Every row gives one point. Each copy is the shape, with its points in the same order, stretched, turned, moved and blurred by noise. Say if it was mirrored as well.

Shape, 6 rows:
|  488 |  -48 |   48 |
|  155 |  218 | -249 |
| -344 |   53 |  200 |
|  -64 |  -52 | -220 |
| -148 |  -19 |   63 |
|  230 |  141 |  200 |
Copy 1:
|  448 | -122 |  -73 |
|  126 |  218 | -273 |
| -283 |   76 |  292 |
| -128 |   31 | -207 |
| -142 |   24 |  128 |
|  300 |   74 |  161 |
Copy 1 is: only turned
Copy 2 (6 x 3):
|  454 |    2 | -121 |
|  233 |  200 |  263 |
| -395 |  111 |  -78 |
|  -10 |  -71 |  254 |
| -166 |   19 |   -2 |
|  178 |  216 | -187 |
Copy 2 is: mirrored
Copy 3 (6 x 3):
|  381 |  103 |  219 |
|   46 |  278 | -101 |
| -395 |  -95 |  310 |
|  -74 |  -56 |  -91 |
| -163 |   -6 |  177 |
|  145 |  191 |  347 |
Copy 3 is: only turned
Copy 4 (6 x 3):
|  459 |   32 |    8 |
|   51 |  216 | -212 |
| -365 | -156 |  146 |
|  -94 |  -92 | -223 |
| -107 | -137 |  -29 |
|  208 |   64 |  218 |
Copy 4 is: only turned

Shape, 10 rows:
|  219 |  -27 |  163 |  257 |
|  -38 | -256 |  -72 | -135 |
| -230 | -168 |    0 |   -4 |
| -110 | -452 |   22 | -125 |
|  131 |   96 |  449 |   29 |
| -207 | -303 | -163 | -145 |
|  120 | -286 |   69 |  212 |
|   94 |   78 |  263 |  165 |
|  220 |  157 |  262 |  129 |
|  377 |  133 |  251 | -136 |
Copy 1 (10 x 4):
|  200 |  133 |  233 |  166 |
|  -35 | -291 |  -47 |  -30 |
| -214 | -245 |   28 |  120 |
|  -58 | -499 |   83 |   44 |
|   79 |  150 |  504 |  -15 |
| -211 | -370 |  -98 |   33 |
|  229 | -162 |  116 |  228 |
|   57 |  170 |  339 |   64 |
|  108 |  287 |  401 |  -15 |
|  234 |  151 |  361 | -266 |
Copy 1 is: only turned
Copy 2 (10 x 4):
|   59 |   89 |  220 |   67 |
| -225 |   67 |  -95 | -239 |
| -356 |  -33 |  -12 |  -90 |
| -362 |  138 |   16 | -337 |
|   71 | -200 |  381 |  -79 |
| -389 |   63 | -183 | -215 |
| -116 |  225 |  149 |  -60 |
|    8 |  -86 |  241 |   59 |
|  149 | -114 |  214 |   40 |
|  304 | -157 |  150 | -228 |
Copy 2 is: mirrored

Shape (14 x 8):
|   61 |  122 |  137 | -198 | -104 |  281 | -208 | -205 |
| -244 | -324 |   78 |   55 | -214 |  120 | -193 |  350 |
|    5 |  -59 |  137 |   50 |   86 | -209 | -143 | -207 |
|   75 | -209 |  135 |   80 | -171 |  -35 | -184 |   63 |
| -295 |  473 |   54 |  175 | -192 |  -67 | -205 |   42 |
|    7 |  -61 |  -50 |  575 |  -76 |  -74 | -168 |  -86 |
|   76 | -327 | -383 | -149 |   -1 |   83 |   70 | -136 |
|   18 |  169 | -481 |  -67 |  -22 |  169 |  218 |  -20 |
|    1 |   34 |  160 | -225 |  204 |  221 |  420 |  -50 |
|   31 | -303 | -824 | -229 | -127 |  227 | -102 | -130 |
|   96 |  175 |   36 | -171 | -209 |   79 |   25 | -219 |
|   41 |  136 |   83 |   39 | -200 |  -16 |  177 |  -54 |
|   67 |  -54 |   52 | -134 | -195 |  197 |  -88 | -180 |
|   81 | -187 |  119 |  -91 |   16 |  104 | -120 |  463 |
Copy 1 (14 x 8):
|  167 |  177 |  111 | -216 |  -41 |  237 | -252 | -204 |
| -132 | -327 |   31 |  -41 | -280 |  255 | -197 |  336 |
|   43 | -160 |  211 |   57 |  -99 | -159 | -205 | -255 |
|  161 | -216 |  179 |   34 | -233 |   72 | -187 |   60 |
| -188 |  421 |   83 |  141 | -255 | -118 | -316 |  156 |
|  120 |  -84 |   43 |  573 | -205 |   13 | -165 |   -9 |
|   90 | -331 | -315 | -107 |  -12 |  103 |  103 | -241 |
|    2 |  168 | -441 |  -41 |   64 |   23 |  206 |  -72 |
| -119 |   45 |  220 | -265 |  239 |  134 |  317 | -189 |
|  131 | -250 | -797 | -158 |  -54 |  205 |  -15 | -245 |
|  136 |  212 |   74 | -195 | -172 |   31 |   -8 | -223 |
|   17 |  168 |  137 |    5 | -229 |  -20 |  122 |  -58 |
|  117 |   17 |   88 | -169 | -177 |  231 |  -80 | -224 |
|   62 | -256 |   93 | -193 |   31 |  116 |  -91 |  381 |
Copy 1 is: only turned
Copy 2:
|  -75 |  156 |  126 | -138 | -229 |  367 | -237 | -218 |
| -376 | -257 |  147 |  -21 | -112 |   -4 | -146 |  282 |
|  -10 |  -44 |  248 |  -42 |   12 | -148 | -218 | -314 |
|  -56 | -213 |  240 |   -4 | -210 |  -31 | -222 |   18 |
| -279 |  538 |   85 |  151 | -190 | -247 | -133 |  -26 |
|  -69 |  -48 |  159 |  493 |  -74 | -215 | -169 | -120 |
|   67 | -349 | -253 |  -74 |  -16 |  165 |  -90 | -141 |
|  123 |  128 | -436 |    0 |  -22 |  128 |  120 |   -1 |
|   54 |   -9 |  181 | -311 |  172 |  291 |  332 |  -82 |
|  -23 | -339 | -754 |  -34 | -146 |  303 | -261 |  -77 |
|   43 |  124 |   27 | -169 | -342 |  144 |  -23 | -255 |
|   59 |   96 |  120 |  -52 | -223 |  -27 |  112 |  -70 |
|  -59 |  -65 |  103 |  -92 | -283 |  249 | -135 | -160 |
|  -39 | -158 |  238 | -160 |   66 |  106 | -169 |  381 |
Copy 2 is: only turned
Copy 3 (14 x 8):
|   21 |  244 |  202 | -253 |  -62 |  310 | -120 |  -43 |
|  160 | -408 |   -7 |   43 | -382 |  253 |  -18 |  263 |
|   84 |   -7 |   59 |   40 |  108 |  -87 | -142 | -112 |
|   15 | -203 |  173 |   50 |  -43 |  106 | -140 |  159 |
|   55 |  420 |  -33 |  198 | -476 |  -32 |  -40 |  119 |
| -132 |  -22 |  -36 |  509 |  -33 |  151 | -149 |   75 |
| -171 | -164 | -292 | -272 |  241 |  255 |   19 |  157 |
| -178 |  293 | -359 | -159 |   96 |  269 |  240 |  316 |
|  142 |  102 |   66 | -245 |  217 |  188 |  530 |  -61 |
| -327 |  -69 | -606 | -434 |  137 |  453 | -169 |  353 |
| -172 |  268 |  156 | -234 |   -8 |   92 |   42 |   50 |
| -153 |  155 |  150 |   13 |  -38 |   17 |  214 |  133 |
| -115 |   49 |  157 | -222 |  -29 |  261 |  -40 |   28 |
|  344 | -250 |  117 |  -45 |  -33 |  247 |   46 |  418 |
Copy 3 is: mirrored

Shape:
|  -88 | -378 |   19 |  100 |  202 | -112 |  116 |   54 |  -70 |
| -327 |  114 |   -3 | -150 |  -71 | -142 |  147 | -102 |  111 |
| -333 |   43 |  140 |  -97 |  121 | -191 |  -50 |  168 |  -37 |
| -146 |  -80 | -112 |  530 |  240 | -122 |  112 |   42 | -219 |
|  290 |  104 | -122 |  -62 |  208 |   62 |   59 | -144 |  102 |
| -299 | -471 |   13 |  162 |  140 |  -57 |   97 |  722 |   35 |
| -324 |  -18 |  133 |   74 |  242 | -126 | -127 | -169 | -294 |
|  372 |  -48 | -119 |   16 |   84 |  -96 |   79 |  109 |   11 |
| -298 |  -81 | -289 |  -62 |  294 | -214 |  -70 | -169 | -141 |
| -238 |    7 | -218 |   32 |   38 |   91 |   47 | -160 |  -82 |
| -205 | -317 | -207 | -135 | -133 |  -82 | -369 |    8 |   49 |
| -201 |   80 | -112 | -130 |  -93 |  -48 |   72 | -143 | -288 |
|  -21 |   17 | -128 | -131 | -705 | -186 |    3 |  -35 |   89 |
| -182 | -370 | -267 |   29 | -317 | -181 |    9 |  274 | -136 |
Copy 1:
| -126 |  -64 |  288 |   99 |   92 | -264 |   -5 |  209 | -168 |
| -294 |  211 |  -91 | -109 |  -30 |   67 |  187 |  -71 |   44 |
| -335 | -126 | -154 |   28 |  188 |   25 |  124 |   72 |  -26 |
|  -49 |   86 |   32 |  569 |  122 | -228 |   54 |  147 | -274 |
|  367 |  227 |   69 | -102 |   86 |  132 |  -64 |   59 | -102 |
| -424 | -236 |   37 |  227 |  137 | -335 | -110 |  767 |   82 |
| -275 | -131 |   35 |  270 |  244 |   34 |   66 | -179 | -315 |
|  366 |   -6 |   38 |  -24 |  -77 |  -47 |  -27 |  265 |  -94 |
| -250 |   57 |  -95 |   58 |  140 | -185 | -188 | -149 | -292 |
| -170 |  243 |   17 |  144 |  -33 |   86 |  -97 |  -46 | -181 |
| -273 | -200 |   82 |   21 | -194 |  -65 | -393 |  -75 |  108 |
| -200 |   90 |  -84 |    5 | -179 |  165 |   65 |  -81 | -312 |
|  -87 |   37 |  -62 |  -81 | -729 |  155 |   96 |  -85 |  262 |
| -305 | -145 |   -4 |  119 | -460 | -250 | -160 |  275 |  -36 |
Copy 1 is: mirrored
Copy 2 (14 x 9):
| -146 | -343 |  132 |  171 |  194 | -214 |  185 |  176 |  -52 |
| -332 |  173 |   51 | -106 | -136 | -185 |  220 |  -24 |  -77 |
| -403 | -185 |  -47 | -132 |   50 |   23 |  174 |  -95 | -231 |
|  -31 | -160 | -119 |  552 |  161 | -104 |  151 |   76 | -340 |
|  238 |   99 |  -79 |  -37 |  233 | -149 |  167 |  -45 |  166 |
| -483 | -627 |  -78 |  138 |  121 |  292 |  272 |  528 |  -60 |
| -180 | -150 |  121 |   68 |  217 | -206 |   21 | -177 | -431 |
|  240 | -205 | -166 |  -19 |   85 | -107 |  225 |   73 |  140 |
| -237 |  -18 | -140 |    0 |  295 | -475 |   56 |   90 | -265 |
|  -68 |  179 |   20 |   61 |   85 | -197 |   38 |  186 | -200 |
| -317 | -251 |  -19 | -203 |   22 | -277 | -326 |  242 |  -31 |
|  -12 |   72 |   33 | -142 |  -94 | -255 |  121 |   86 | -372 |
| -102 |   11 |   -7 | -190 | -668 | -234 |  -51 |  124 |   20 |
| -229 | -365 |  -81 |  -13 | -278 | -204 |   16 |  498 | -182 |
Copy 2 is: mirrored
Copy 3:
| -175 | -323 |   60 |  105 |  238 | -189 |  111 |   92 | -230 |
| -216 |   45 |  122 | -212 |  -62 | -288 |  244 |  -50 |   64 |
| -379 |   27 |  134 | -150 |   76 | -327 |  -25 |  141 | -129 |
| -245 |    6 |  -53 |  469 |  192 | -221 |  147 |   48 | -283 |
|  202 |  136 |   92 |  -14 |  193 |   41 |  -11 | -132 |  -49 |
| -377 | -357 |   53 |  124 |  271 | -220 |   52 |  766 | -174 |
| -429 |   -8 |   95 |   18 |   14 | -227 |  -54 | -227 | -274 |
|  308 |  -36 |   11 |   23 |  143 |  -72 |  -20 |  151 | -203 |
| -363 |   49 | -280 | -131 |  203 | -132 |  107 | -220 | -195 |
| -282 |   88 |  -22 |   53 |    8 |   39 |  224 | -101 |  -85 |
| -298 | -272 | -247 | -157 |  -85 |   73 | -131 |   74 |   31 |
| -218 |   75 |  -11 | -157 | -208 | -113 |  184 | -165 | -235 |
|  130 | -101 |  -70 | -168 | -623 | -113 |  205 |  121 |  142 |
| -167 | -352 | -247 |  -28 | -209 |  -61 |  171 |  387 | -171 |
Copy 3 is: only turned
Copy 4 (14 x 9):
|  -57 | -314 |  123 |   77 |  128 |  -98 |   79 |   16 |   -1 |
| -179 |   35 |  103 | -177 | -273 | -123 |  407 |  -40 |   51 |
|  -39 |  -33 |  217 |  -22 | -102 | -112 |  338 |  209 | -101 |
|   31 | -145 | -123 |  408 |   90 |  -27 |  159 | -121 | -146 |
|   98 |  161 | -190 | -152 |   98 |   -6 |  -81 | -152 |  213 |
| -290 | -457 |   95 |  222 |  -36 |  -63 |   43 |  645 |   25 |
|  129 |  -34 |  216 |   -3 |   84 |   48 |  289 | -171 | -334 |
|  120 |  -51 | -186 |  -22 |   -2 | -199 | -241 |   -6 |  162 |
|   39 | -215 | -134 | -244 |   98 |  -41 |  405 | -133 | -193 |
| -139 |  -57 | -138 |  -26 | -158 |  182 |  176 | -185 | -141 |
|   92 | -448 |   57 | -278 | -324 |  104 |   65 |   93 | -147 |
| -209 |   47 |    9 | -159 | -225 | -131 |  115 | -197 | -245 |
|  -37 | -179 |   27 | -209 | -824 | -233 |   15 | -136 |   54 |
| -182 | -496 |  -40 |  -46 | -399 | -237 |   15 |  106 | -181 |
Copy 4 is: mirrored
